Each row of a before or after table is a point. One or more steps were done to the points. Then noise was added and the rows were shuffled. The steps act on columns, c1 being the first. Name the steps. A step turns or swaps two columns, mirrors them in a line or flattens them onto one, adds a multiple of one to another, or multiplies or shifts one. Angles are multiples of 10 degrees, from the lower column toward the higher: turns from -170 to 170, lines from 10 to 170 but not 90. Use the fewest steps. Two steps may share a column if one is a turn and the other turns, adds or multiplies; they go together, in the order done. Otherwise the lowest column goes first.

Before, 8 rows:
[[ 24  35   2]
 [ 19  15  22]
 [-19  18 -29]
 [ -5 -14 -40]
 [  3 -22  14]
 [ 15  24  16]
 [-24  36  18]
 [-15 -13 -36]]
After, 8 rows:
[[ -34   18   54]
 [  -6    5 -109]
 [ -22   12  -86]
 [   0    1   48]
 [   5   -3   67]
 [   4   -3    6]
 [   5   -2 -119]
 [  10   -7   41]]
Steps: flatten c1 and c2 onto the line at 150 degrees; multiply c3 by 3

Before (10 x 6):
[[ 58  -2  49   1  19 -55]
 [ -4  -9  35  11 -70  37]
 [ 57  20 -76  18 -18  37]
 [ 23 -11  35  38 -52  -8]
 [-34  16 -69 -20  28 -50]
 [-43 -30 -29  22 -19 -14]
 [-31 -40 -18   6  39 -41]
 [ 43 -70 -32  39 -33 -45]
 [ 57 -43  43 -54 -73  28]
 [-48  22  44 -23  31  31]]
After, 10 rows:
[[-35 -70  -2  31 -29  25]
 [-45 -85  55 -30  -4  55]
 [ 17  19 -28 -18  57 -41]
 [ 24 -32 -48  18  19 -25]
 [-37 -40  21  34 -14 -30]
 [ 34 -65  35   6  45 -55]
 [-50  19  63 -25  12 -50]
 [ 61  35 -35 -41  -8 -44]
 [-46  43 -52  -4  -4  38]
 [ 70  -8  58  34 -36  17]]
Steps: turn c1 and c3 by 90 degrees; turn c2 and c5 by -60 degrees; turn c4 and c6 by -30 degrees

Before, 12 rows:
[[-22  37  25  27  33  15 -28 -10  33]
 [-32   7  16 -21  29  -3  12 -40   1]
 [-10 -32  34   4   8 -36 -19 -31   1]
 [ 11  31  15 -41 -33 -30 -34 -27  37]
 [-11 -22  28  22 -24  15 -18  10  -5]
 [-20 -25 -16  20 -13 -19  -9 -33 -19]
 [ 17  18  39 -21  -1  29  24  -1  -5]
 [ 25 -29  38  18  10  18  12  -7   8]
 [ -1 -22 -20 -15  -9  15   4  -1  10]
 [-16  29  -1   3  19   0  16  10  43]
 [  7  26  40   0  29  -5  -8  -3 -20]
 [-15  33 -14 -35   2  -5 -21  -3  -3]]
After:
[[-15  65 -41  39   4  -4   0  21  -3]
 [-15  59  -1  15 -34  17   8 -17  10]
 [ 25   1 113 -22   4  17  -9 -10  11]
 [-13   7  83 -27   2  10  14  18   5]
 [-12  -1 102   5 -17 -27 -28  22 -14]
 [ -4   9 -60   9  15  15  -2  -3   9]
 [-22  68  75   3 -60  26  -6  30  15]
 [-18   7 -49 -16 -18 -23 -31  14 -14]
 [ 10  60  44  14  59  -6 -20  38  -3]
 [-32  38  48  49 -42   1 -43  -4  -1]
 [ 17  47 117   9  24  22  -4 -25  10]
 [  7  55 121  12 -18 -12  -3  10  -8]]
Steps: add -1 times c1 to c5; turn c4 and c5 by -150 degrees; shift c2 by 30; multiply c3 by 3; flatten c6 and c9 onto the line at 30 degrees; turn c7 and c8 by -100 degrees

Before (11 x 12):
[[   0  -12   34   33  -14  -19  -56    5   13   16   30 -121]
 [   9  -31    5   34   -1    8  -25   15    4   17   58   33]
 [  14  -33   31   16  -13   34    8   11   11  -13   47    7]
 [ -49  -10   18    3   14   16   24    1   12    2   25   25]
 [   0   13   55   32   12  -22    1   24    2    8   63   32]
 [  -7  -30   16    7  -12   33    8   -9  -52  -12  -15   34]
 [   6  -40   16    1    9  -26   15  -47   15   11   56   11]
 [  10   -7   -8  -26   19   19   26  -11    6   19   54   16]
 [ -26   -5   16  -12  -18   -5   33   22   13   -8  -38   21]
 [   6   -6   31   25   12   -6  -11  -60   20    7  -31  -11]
 [ -18  -24   31  -55   10   24  -21   -8   -6    9   35   37]]
After, 11 rows:
[[-24 -36  14 -14  48   3  -1  54  16 -12  28   1]
 [ 13  -5  -6 -39  50 -13 -17  18   3  -6  27  14]
 [  3 -29   4  15  45  -8  19 -20   2 -16  36  -5]
 [ 32 -25  20   9 -17  -5  -3   7 -57 -10   2 -28]
 [  6  -3  20  -4 -41  24 -41 -13  19  -4  -9 -19]
 [-18  14  59  18  59   6 -15 -27   0  -9  31  -4]
 [ 25 -22  31 -65  31  11  20  -2  -5 -11  20 -12]
 [-19 -16  33  23  19  10  57 -24  16  43  27  73]
 [ 27 -38  27   2  29 -24 -12  -7   8   1  42 -11]
 [ 30 -13  20  -1  25  41 -24  11   9  -7   2  -7]
 [ -5 -10  34  32 -14  -5  26  47  25  -1 -25  11]]
Steps: turn c1 and c6 by -110 degrees; add -0.3 times c11 to c4; turn c5 and c11 by -50 degrees; turn c7 and c8 by 160 degrees; turn c10 and c12 by 120 degrees; multiply c10 by 0.4

Before, 10 rows:
[[ -4 -24 -54 -83   2 -20  53  42  84 -23  -7  67 -85 -50  22  -6 -15  -7]
 [ 37 -11  27 -24 -55 -18 -76   5  19 -24  27   8  60  28   1 -59  16  68]
 [ 37  53 -19 -38  -5  15  39   4  12  19 -23 -14 -49 -41 -44  67  20   3]
 [ 31  23 -27 -48  10 -11   0  48  77  27 -32  53 -74 -57  14 -24  32 -73]
 [ 68   1  37   1 -25 -51 -20 -27  34 -29 -67   1  27   8 -42  26 -30  17]
 [  5 -13  72  47 -44 -45 -27  -4 -29 -30   7  -4  28  25 -65 -64  28  50]
 [ 34  -5 -31  41   1 -17 -34 -25   3  35 -61 -12  -1   2 -42   5 -45  58]
 [ 23 -21 -45 -47 -12 -39  67  68  66  44  56  56 -56   0  28  17  49 -70]
 [ 17 -13  15  42   0  12 -52 -67  18 -64 -21 -55  29  -5 -25  18 -25   9]
 [ 17  36 -38 -12  38 -38  24  68  84 -18  12  46 -48 -13  11  25  42   7]]
After:
[[-87  30   7 -11  38 -43  22  81   4 -23  13  48 -35 -12  19  22  -5  12]
 [-15  52 -16 -35  -8 -51  39  12  34  27 -26 -16  15 -35 -44  66  33   4]
 [ 26  -9  59  48 -44  27 -25 -47   9 -34  12  -4 -48  27 -64 -68  34  51]
 [-84  21  -1 -48  14 -71  -9  56  15  29 -27  44 -10 -54  11 -19 -21 -76]
 [-27 -11 -21  40   7  30 -53 -61  15 -60 -21 -57  16  -8 -23  16  29  13]
 [-28 -15  20 -21 -52  60 -76  -9  31 -26  31   4 -16  26  -2 -62   2  65]
 [-83 -23 -25 -82   5 -83  57  60 -16 -23 -11  66 -20 -54  23   1 -87  -3]
 [-51   2  21   1 -21  22 -16 -42  65 -33 -66  -6 -51   3 -45  28 -28  18]
 [-11  -7 -44  39  -5  -6 -32  -8  34  30 -63 -16 -19  -6 -42   2 -31  54]
 [-66 -21   1 -44 -15 -52  67  87   9  45  58  49 -40  -1  18  18   0 -73]]
Steps: turn c1 and c9 by 100 degrees; turn c3 and c8 by -30 degrees; swap c6 and c13; add -1 times c12 to c17

Before, 9 rows:
[[  64   24    4   39    7   26  -23  -19   43  -12    9  -11   11   20
   -11  -10   -2   10  -39   20  -25   47   28 -113]
 [   9   27   22   37  -88   17   18  -28   23  -14   -6   73   18  -36
   -34  -20   13   39    6   52  -39   30   24    8]
 [  46   15  -15    0   -1  -54    6  -29  -32   56   27    0  -11 -101
     6   -3   23  -12  -38  -13   77  -28  -19   10]
 [  21   13    5  -53    5   17   89  -16   16  -16   -9   29   31   -2
   -54  -28  -46 -104   88   50   -8  -30  -18  -93]
 [  17   30   31   31    7   23  -47   -4   28   18  121    3  -17  -31
   -16   11   21   48   11   34  -14    3    8   36]
 [  16   -8  -11   42    7  -85  -38  -24    0   36  -21  -24   73   20
     0   58   13   27    0  -14   25    8  -57   59]
 [  93 -110  -10   25    6  -40   21   68   26   -7  -12  -40   24   21
   -10  -12  -58   22   28  -14  -33   84   24   63]
 [  44   30   26   15  -22   22  -22  -22  -19  -18   44  -26   -2  -11
     7  -32    7   12  -17    0  -31  -31  -60   15]
 [  21   28    9   15   -2   31  -12   12   45  -31  -21   -5   71   20
     3  -21   20   -8  -42   34   62   -4    2   28]]
After, 9 rows:
[[  46   17  -17   -1    2   66    4   -2  -36   56   24    4  -12  -20
   -17   -1   24   43   33  -15   74  -28 -103  -13]
 [  20   28   33   34    5  -17  -46   15   25   18  126    1  -15    8
    18   11   23  102   16   33  -17    1  -34   35]
 [  95 -113  -10   22    7    2   19  -80   26    1  -15  -41   24   26
    19  -11  -50   70   12  -12  -29   87   25   66]
 [  15   -7  -11   43    8   87  -36  -24   -2   38  -23  -23   77  -55
     1   63   15   76   22  -20   26   10   21   52]
 [  10   26   22   38  -88   -1   17   38   24  -17   -3   70   14   25
    38  -23   15   88   10   49  -40   32  -32    7]
 [  64   23    4   40    7   -9  -23   24   45  -14    8   -8   10   30
    -7  -14   -2   61  -24   23  -23   46   24 -117]
 [  18   20    7   13    0  -35  -13    6   45  -32  -24   -8   74   -1
   -16  -24   23   40   43   34   64   -8   20    3]
 [  41   31   30   18  -24  -11  -24   30  -23  -17   41  -21   -1  -61
   -14  -32    9   66   26    2  -32  -34   -7    7]
 [  22   15    4  -54    4   -3   87   23   19  -16   -7   30   36  -19
    81  -27  -47  -54 -106   50   -8  -30   -3  -49]]
Steps: turn c6 and c8 by 150 degrees; swap c14 and c23; turn c15 and c19 by -160 degrees; turn c19 and c24 by -30 degrees; shift c18 by 50
